Each row of a before or after table is a point. The points were changed in one or more steps. Then noise was added and the rows were shuffled. The steps act on how far a point lies along the listed directions, d1 being the first. Write out the steps. A step turns or swaps two directions, mirrors them in a line or flattens them onto one, adds a multiple of one to another, or multiplies one. Angles are multiples of 10 degrees, from the lower direction toward the higher: turns from -170 to 170, lines from 10 to 170 but not 90. Use the fewest steps. Two steps may share a direction if one is a turn and the other turns, adds or multiplies; they go together, in the order done. Otherwise the lowest direction goes first.

Directions:
(1): [-2 40]
(2): [40  2]
Before, 11 rows:
[[ -6  27]
 [-65  30]
 [-27 -31]
 [ 26   6]
 [ 12 -15]
 [-37  39]
 [  4  13]
 [ 47  13]
 [ 25  -8]
 [ 16  35]
 [-17 -26]]
After (11 x 2):
[[ 15   6]
 [ 14  51]
 [ 38   4]
 [ 16 -20]
 [-32   0]
 [ 21  19]
 [ -7  73]
 [-37  10]
 [ -7 -20]
 [  5 -27]
 [ 32 -35]]
Steps: turn d1 and d2 by 60 degrees

Directions:
(1): [ 16 -10  -8 -20  -3  30  53  41]
(2): [ 36  39  -3 -33 -35  11 -31   8]
(3): [-17 -31  38  12 -54  21  -7   2]
(4): [  9  42  40  21  12  28  25 -27]
(5): [ 15  14  28  32   1 -38  -4  51]
(6): [ 24  -4 -39  55  -8  30 -12   3]
Before (12 x 8):
[[  1  -8 -26 -23  -6 -16 -11  -8]
 [  3  26   3  -3  13  -9   6  -6]
 [ 14  17  -7   2  12  -7   3  -5]
 [  3  -6 -14  -2  14  -3   1  22]
 [ 16  23   2  -2  15   0   2  -2]
 [-12  -7  25   4 -14  10   4  -7]
 [  1   4   1   4   4   1  -8  -3]
 [  3  20  -2  11  21  -2   7  -7]
 [  0  -9  21   5 -21   4  -5   4]
 [ 17  23 -13  -9   2  -4  -8   1]
 [ 11  19  -9 -15  12 -11   0   6]
 [ -4  -8 -15 -24  12  34   9 -42]]
After (12 x 8):
[[ -12  -22  -29  -31  -14    2   -6  -30]
 [  -3   16   17    8    3   -6    8   -1]
 [   2  -10    0    7    4   -9    0   33]
 [   6    8    2    2  -13    0   -8    4]
 [  -3   12   11   19   11   -2    7   -1]
 [  13    9   12    4   -9   -8   -5   15]
 [  -1    2    1    7    4   -2   -6   -2]
 [   9   13   18   10    1   -2    1    3]
 [ -30  -33  -57  -73    6   93   15 -118]
 [   5    5    9   12    2   -5    4    0]
 [  -2    7    9   -6    1    7    1  -11]
 [   1    4   10   -3   -4   -9    1   11]]
Steps: flatten d2 and d3 onto the line at 20 degrees; multiply d5 by 3

Directions:
(1): [ 35  49 -28 -52 -13  -2  18  39 -10  10  -9   8]
(2): [ 14 -22 -32   4 -53  -6 -26 -14   7  58  20 -10]
(3): [  9 -28  27 -30  15 -10  33 -27  -5  44 -53  -4]
(4): [-21  40 -16 -28  13  -9  -7 -73 -11   0  21   9]
(5): [  6  45  23  49   3 -37  29   4 -15  30  13 -29]
(6): [  6 -19 -49   3  55  16  34   3  24  16  28 -23]
Before (13 x 12):
[[-31 -23   1  -1   7  39 -44 -13  10 -49  48   4]
 [-40  82  50 -11  24 -33 -12 -90 -49 -51  -1  23]
 [  9 -37  -9 -14  14   8   4 -33  45  43 -16  -1]
 [  6  80  14  -7  13   2  -8 -29 -40 -21  10  21]
 [ 20  -3 -23 -24 -51  -6   6   0  -2  45   0  -2]
 [ 21 -36 -35 -88  21  30 -19 -29  12   7 -22   1]
 [ 33 -14 -21 -12 -46  -7 -17   7   7  62   2  -5]
 [  4 -37  -3 -42 -16  13  10  16  17  24 -35   8]
 [  4  34 -13  -8  41   8  37 -40 -18   3  31 -19]
 [ -3   3 -17 -50   8   7 -29 -44  -2 -21 -11  31]
 [-10  35   9  16  11   1  22  19   3 -37   4  -9]
 [-26  -7 -33  30  52  21  -8 -20  41 -64  46  -3]
 [ 24 -20 -14 -81 -14   9  -6  15   2  37 -29  16]]
After (13 x 12):
[[ -26  -48    2  -22    3   39  -41  -28   13  -24   25    6]
 [  -5    3  -12  -47   13    3  -24  -44   -4  -20  -13   29]
 [ -14   16   17   16   15    5   21   10    5  -36   -3   -5]
 [   1   67   22   -8   20    8   -9  -38  -38  -27    2   25]
 [ -25  -39  -28   12   51   23   -7  -41   45  -39   22   -2]
 [   1   32  -13   -2   43    8   33  -42  -17    0   35  -19]
 [  20  -19  -33  -73   24   24  -17  -23   10    0  -12   -4]
 [ -47   66   52    4   20  -32  -21 -100  -43  -50    5   19]
 [  23   17  -24  -28  -46   -6   10   16   -4   32    0    2]
 [  24    5  -12  -68   -5    6    1   30   -4   20  -19   12]
 [   3  -16   -2  -29  -15    9   10   28   15   16  -22    5]
 [  39    8  -26  -20  -43   -8   -8   21    3   51    3   -3]
 [  12  -15  -19   -3    5    5    1  -22   42   41    1   -5]]
Steps: turn d1 and d2 by -20 degrees; turn d3 and d5 by 20 degrees; multiply d3 by 0.4

Directions:
(1): [ -7  23 -25  34 -28  -5  47 -24  24  15  29  32  22  33 -25 -34   2 -59
 -22  27  22 -37 -15  12]
(2): [ 25  55   7  24  -7 -25   9   7 -38 -51  15  14  10  -8  11  -4  48  51
 -15   0 -28 -28 -45  19]
Before:
[[-32 -71  12 -25  19  33 -10   0  37  45 -25 -26   1  -7   4  11 -37 -42
    3  -7  24  35  51 -23]
 [-15 -39  -3 -13  13   7  -9   4  11  10 -10 -22 -19  -4  10  14 -25 -16
   11  12  11  15  29 -11]
 [ -5 -57   2 -27  16  29 -21  -7  36  39 -15 -19 -15  -2 -17   9 -26 -33
    6  -6  -8  44  31 -25]
 [ 16  18  10  -3  17  -7  -3   9 -12 -24  -9  12   8 -24   5  18   4  32
   -9 -15 -11   2  -9  11]
 [ 20  37  24  15   1 -21   1  33 -29 -41   1  11  -3 -41   9   1  46  63
   -8 -13 -30 -25 -45   6]
 [  0   4  -2  18  -3  -1  20  -3 -12   8  11  19   4  16 -11  15   4  11
  -13   7   2  -2   3   0]
 [-26   6 -10   7 -24   2  29 -16  27  22  10   4  12  24 -37 -10  -2 -51
   -8  26  29 -15   3   4]
 [-12 -41  14 -20  21  22 -13  -6   8  22 -26 -35 -26  -5   5   5 -40 -17
   22 -24   6  39  48 -39]
 [ -5  39 -46  45 -29   4  57 -28  20  19  48  66  21  53 -42 -50   1 -85
  -27  42  33 -23 -16  30]
 [ -7  38  -5  24 -15 -19   9 -17 -13 -18   0  23  29   4   4  -6  11  19
   -8  16  10 -22 -16  18]
 [ 12  38   1   7   7  11   6   7 -35 -53   6  12   0  11  12  -4  42  34
   -9   3 -15 -11 -34  -3]
 [ 24  29  11   8   9  -7 -11   4 -26 -27  17 -13   0 -17  31  13  14  65
   -1   1 -21   3 -23   1]]
After (12 x 24):
[[ -15  -32   -1  -12   12    4   -7    6    9    6   -9  -21  -18   -3
    14   12  -17  -13    8   11    6   12   27  -11]
 [  -3   -4   -2   15   -3    1   18   -3   -9   11   11   17    3   18
   -11   15    3    9  -13    6    4    1    5   -5]
 [ -11   32   -6   21  -14  -19    8  -20   -6  -10   -1   19   28    3
     6   -5    5   14   -4   15   14  -19  -10   14]
 [  22   47   23   22    0  -23    1   36  -35  -49    0   12    1  -44
    12    2   53   70  -11  -10  -35  -29  -50    7]
 [  -1  -52    1  -25   15   24  -19   -6   31   32  -14  -18  -12   -3
   -15   12  -22  -27    3   -8  -12   40   23  -24]
 [ -29  -67   13  -22   18   32   -9   -1   33   39  -23  -26    1   -8
     6    8  -30  -36   -1  -10   21   31   45  -22]
 [  12   39    0    8    9   10    4    9  -36  -53    7   11    0   11
    10   -3   43   37  -12    5  -16  -13  -39   -1]
 [  30   38    8   14    8  -12   -9    6  -32  -36   20  -10    2  -17
    31   11   22   73   -2    5  -29   -6  -32    5]
 [ -35  -12  -14    0  -20   10   26  -16   39   39    4    2   11   27
   -43   -8  -19  -64   -4   24   37   -6   19    0]
 [ -24    1  -50   28  -28   23   50  -33   46   54   36   55   14   60
   -50  -49  -30 -119  -16   43   51   -5   15   17]
 [  17   27   13   -3   14  -10   -2    7  -17  -33   -6   12   11  -25
     5   19   12   36  -10  -15  -15   -4  -13   13]
 [  -8  -32   16  -15   19   16   -8   -5    0   10  -21  -33  -23   -7
    10    5  -27   -8   17  -24   -1   35   40  -36]]
Steps: add -0.5 times d1 to d2
